Every row gives one point. A path goes straight from each point to the next, and from the last back to the first. The post is the endless flat space through its rows: a point in 2 columns, a line in 3, a plane in 4, and so on, so that a path can go around it. Count how often the path circles the post. Going back the other way cancels.

Post (1 x 2):
[[ 0.08 -0.07]]
Path:
[[ 0.31 -0.07]
 [ 0.00 -0.32]
 [-0.27 -0.36]
 [-0.13  0.13]
 [ 0.20  0.13]
 [ 0.54  0.40]
 [ 0.25 -0.65]
 [-0.11 -0.52]
 [-0.26 -0.22]
 [ 0.18  0.40]
 [ 0.44  0.31]
 [ 0.33 -0.12]
 [-0.29 -0.74]
 [-0.23 -0.09]
 [ 0.12  0.65]
 [ 0.38  0.25]
 [ 0.24 -0.11]
 [ 0.45 -0.16]
 [-0.22 -0.79]
 [-0.53 -0.33]
 [-0.08  0.43]
 [ 0.27  0.18]
 [ 0.32 -0.11]
 [-0.12 -0.63]
 [-0.34 -0.24]
 [-0.04  0.58]
 [ 0.51  0.37]]
Times around: 5

Post:
[[ 0.36  0.34 -0.23  0.44 -0.10  0.17]
 [ 0.19  0.10 -0.15  0.35 -0.03 -0.12]
 [ 0.08 -0.58  0.13 -0.20 -0.07  0.34]
 [-0.12  0.23 -0.10  0.05 -0.02  0.14]
 [-0.08 -0.45 -0.09 -0.20 -0.36  0.22]]
Path, 28 rows:
[[-0.24 -0.38 -0.41  0.37 -0.28 -0.04]
 [ 0.59 -0.68 -0.14  0.27  0.24 -0.14]
 [ 1.19  0.17 -0.12  0.34 -0.04  0.54]
 [ 0.08  0.10  0.31 -0.06  0.18 -0.20]
 [-0.20  0.00 -0.23  0.14 -0.76  0.17]
 [ 0.30 -0.27 -0.18  0.42 -0.37  0.00]
 [-0.13  0.31  0.19 -0.05 -0.01  0.31]
 [ 0.67 -1.13  0.31 -0.12 -0.01 -0.01]
 [ 0.11 -0.10 -0.41  0.04 -0.01 -0.66]
 [-0.19  0.05 -0.04 -0.17  0.13  0.53]
 [ 0.20  0.22 -0.21  0.60 -0.22  0.11]
 [ 0.81 -0.18  0.08  0.84 -0.18  0.52]
 [-0.10 -0.21 -0.41 -0.09 -0.69  0.76]
 [ 0.52  0.19 -0.41  0.40 -0.22  0.29]
 [-0.26 -0.10  0.24 -0.55  0.12  0.23]
 [ 0.52 -0.76 -0.01  0.04 -0.63  0.32]
 [-0.26  0.17 -0.05  0.26 -0.24  0.51]
 [-0.61  0.33 -0.16  0.19  0.22  0.44]
 [-0.32  0.39 -0.19  0.37 -0.47  0.22]
 [ 0.21 -0.15 -0.03  0.09 -0.40  0.24]
 [ 0.18 -0.18 -0.10  0.21 -0.09 -0.75]
 [ 0.55 -0.26 -0.34  0.36 -0.29  0.07]
 [-0.58 -0.48 -0.44 -0.08 -0.59  0.02]
 [-0.04 -0.59 -0.14  0.34 -0.41 -0.35]
 [-0.24 -0.21  0.35 -0.26 -0.23 -0.11]
 [ 1.00 -0.54  0.11  0.27  0.10 -0.21]
 [-0.58  0.55 -0.04 -0.32 -0.17  0.20]
 [-0.19 -0.27 -0.01 -0.03 -0.26  0.15]]
Times around: 0
